Each point is reached from the start by the listed moves, each made once or not at all, plus a little noise. Is the number of moves made odd or even? Then give how often each move was made.

Moves:
(1): [ -6 -26  -1  35  15]
(2): [ -3  18  -8  47 -11]
(3): [-31 -36   0  14 -49]
Start: [ -5  -6  21 -10 -45]
Points:
[-41 -45  25  -1 -96] -> odd (0, 0, 1)
[-43 -57   9  87 -93] -> odd (1, 1, 1)
[-14  -6  14  72 -47] -> even (1, 1, 0)

Moves:
(1): [ 21  12  10  -5  17  10 -14 -13  17  16 -26 -15]
(2): [ 19  -3   5  23 -17   1  10  -5   0   6 -15  -4]
(3): [  3   9  26   6  20  19 -18   4  -8 -18   2  23]
(4): [  5  12  33  -7  -7  -9  -5 -12 -10   1   0 -15]
(5): [-5  9  4 21 15 10 -3 -5 -6 37 25 12]
(6): [ 11 -28  18   0  14  32   3  16  26   1  54   6]
(7): [  7 -14  18   7  36  23  28 -18 -10  -8  -1   7]
(8): [ 27 -10 -14 -16  -1  -2   4  12 -16  -4  11  -1]
(9): [  1   0  32  34  45 -27   6   5  11  12 -14   4]
(10): [-20  -4  -5 -22  -8   5   4  21 -14  16 -15 -11]
(11): [ -4  15  19 -17  13   1  33   9   4  14   8  20]
Start: [  0 -20  -7  -6 -33  10 -21 -20  -5   7  -2  -8]
Points:
[ 22  35 121  24  72  16 -21 -29  -1  70  -9  24] -> even (1, 0, 1, 1, 1, 0, 0, 0, 1, 0, 1)
[ 12 -60  33  24   7  77  24  -6  -7  59  49   5] -> odd (0, 1, 0, 0, 1, 1, 1, 0, 0, 1, 0)
[ 48   0  94  21 112  44  16 -21 -12  56   2  39] -> odd (1, 0, 1, 0, 1, 0, 1, 1, 1, 0, 1)
[-25 -13 -10  -9 -27  21 -20  -5 -32  60   8  -7] -> even (0, 0, 0, 0, 1, 0, 0, 0, 0, 1, 0)

Moves:
(1): [  7  -4   4 -11  -1  28  16  10   4   5   3   3  -5   7 -26   7 -12  -7
 -15  -7   6  -8   1 -10  -6   3  -1]
(2): [ 13   8   4   6   0  -4   2   3  -4  10  17  -2  -4  -1  -3  -2   6   5
 -10   7   4   2   9 -16   0   6   1]
(3): [ -8  -7  11  14   7  -1  -4   1  -8   2  -8  13 -20  -9  -6 -12  -5 -11
  -3   0   0  -6   3   1  10  -9   6]
(4): [ 12  -6   4  17   6   2 -13 -10  -3  -9  -7   9 -10 -13   4  30   7  10
   7   6   8  11  16 -12  -9   6  -3]
(5): [ 0 -6  5  4 14  2  0  2  8  3  3  6 -2  6 -3 -5  5  6  1 18  0 -3 -4  5
 -2 -2  1]
(6): [-15  -7   7   2  -9   8  -3 -10  24  -1  -7 -14   2 -21 -12  13  10  -9
  -2   6 -19  -6   2  -5  -5  35  -4]
(7): [ 15 -13  11   1   2 -20  16  -2 -14   0  10   8 -11  -5  -2 -23  15  14
  11  -8  -7 -22 -16  -1  -1  -6   7]
(8): [ -2   7   5  27   3   5   8   5   1  11   5   8   7  -9  -7 -20  -9  -5
   2   1  -5   5   0 -19   5   6   0]
(9): [ 10   5  14  12 -12  12   3 -26   9  10  10  -1  17   3   9   2  -8   2
 -20  -1  14   7   1   2  -3 -19   9]
(10): [ 15  14  14   7   6 -20  -4   4  19  -5 -21  -8  -2 -14   5   8 -15  -5
   0   6   5  -1  12  -4 -17  -6  -1]
(11): [ -5  11  -3  -8  -2  11  -1   2 -14  16   8 -14 -10  17  35  10 -11  13
  11 -12  20  24   8   1 -16  -1 -16]
(12): [ -9  11   5  -9  11  -1 -21 -13 -26  -5  -7   0   5   3   1   2 -14   6
  17  -5  18   0  -5  -2  18  -4  14]
(13): [ -7  -7  10   5  -1   2   9  14  -7  -4   2  -7  -4  -2  -1  10  -5  14
   0  -5   4  16 -14   4   6  -3  16]
(14): [ -1   7  14  -2   0   3  -9   6   3  -6  21 -15   7   6  -6   8  -6  -1
  -1  -8  13 -12   2   7   1   3 -15]
(15): [ -8  -7  -4  -8 -16  -8  -3   6   3   2   7  -4  -9   2  -4  24   2  18
  12  -2 -10 -19   8 -19   6 -17  -7]
(16): [  3   4  -3  10  -2   8   7  10 -20  12  -3   6  -4  11  -9   8   7  -3
  -6  11   4   3   9   6  -1  -3  -2]
(17): [ -3  -1 -12  -9 -11  -4   2  14  -1  12   7   3  -8  -5  16   3   5  -9
  19   5  -2   1  -2 -13  -6  11  -4]
(18): [ -9  -7 -14 -15  10  -3   0   5  17  -5  16  -2 -15  -3 -22   2   4   1
  15  -9  12   4  14   1   0   3   4]
(19): [  6   8 -10   7   3  -3   6   3 -26  -1   7  -2  -4  -4  15   4  -4   9
  -1   2  15 -11   7   4   3  20  11]
(20): [  4  -3  28 -15   6   3  13 -10  -2  -7  -7  -4  -2  24  -9   1   9 -15
 -12  11  21  24   1   9   6  18   4]
(21): [-16  -4  -5  -2   3 -14  -3  -9 -11  -3   9  -4   6  15  -8   2  10  -4
 -14 -18  -7 -14   0 -14 -21   5  -6]
(22): [  3  -7   0  -5  18  -3   3   0   2  -2  -8   3   0 -14   8   7  -2   4
   1 -11   6  12   4   3  -5  -5   5]
(23): [ -3   4 -10  -3  -4   3 -10   8   1  -8  -6 -16  10  -4  11 -11  -3   7
   3 -23  12 -12  18   8   0   4  25]
(24): [-26  -6   4  -8 -12 -12  -4  10 -13  -8 -12  17   4  -2  11  -8  -3  20
 -10   2  14  -3  -9   0 -30 -13 -21]
Start: [  7  24  -9  15  -1  12 -16   1   5  17  -7   1   6   0  13 -17 -16 -13
   4  12  -1  20  -6   9   8  -5  -1]
Points:
[ 10  47  49 -13 -14  40 -15  -4  -7  21 -18 -55   5  36  34  37 -74  21
   0 -24  88  52  23  -2   1 -29  39] -> odd (1, 0, 0, 0, 0, 0, 0, 0, 1, 1, 1, 1, 1, 0, 1, 0, 0, 0, 0, 1, 0, 0, 1, 0)
[ 29  70  60  20   9  43 -20   7 -47  45  19 -39 -18  48  23  28 -65  12
 -21  10 121  10  66   1   7 -10  27] -> even (1, 1, 1, 0, 1, 0, 0, 0, 1, 1, 1, 1, 0, 1, 1, 1, 0, 0, 1, 1, 0, 0, 1, 0)
[ 14  16   6  24  -1   0  13  40 -19  34   0  27 -34 -20  13 -40 -31  12
  -2   8  71 -31  28   9 -46 -21  32] -> even (1, 0, 1, 0, 1, 0, 1, 0, 1, 1, 0, 0, 0, 0, 0, 1, 1, 1, 1, 0, 0, 0, 1, 1)
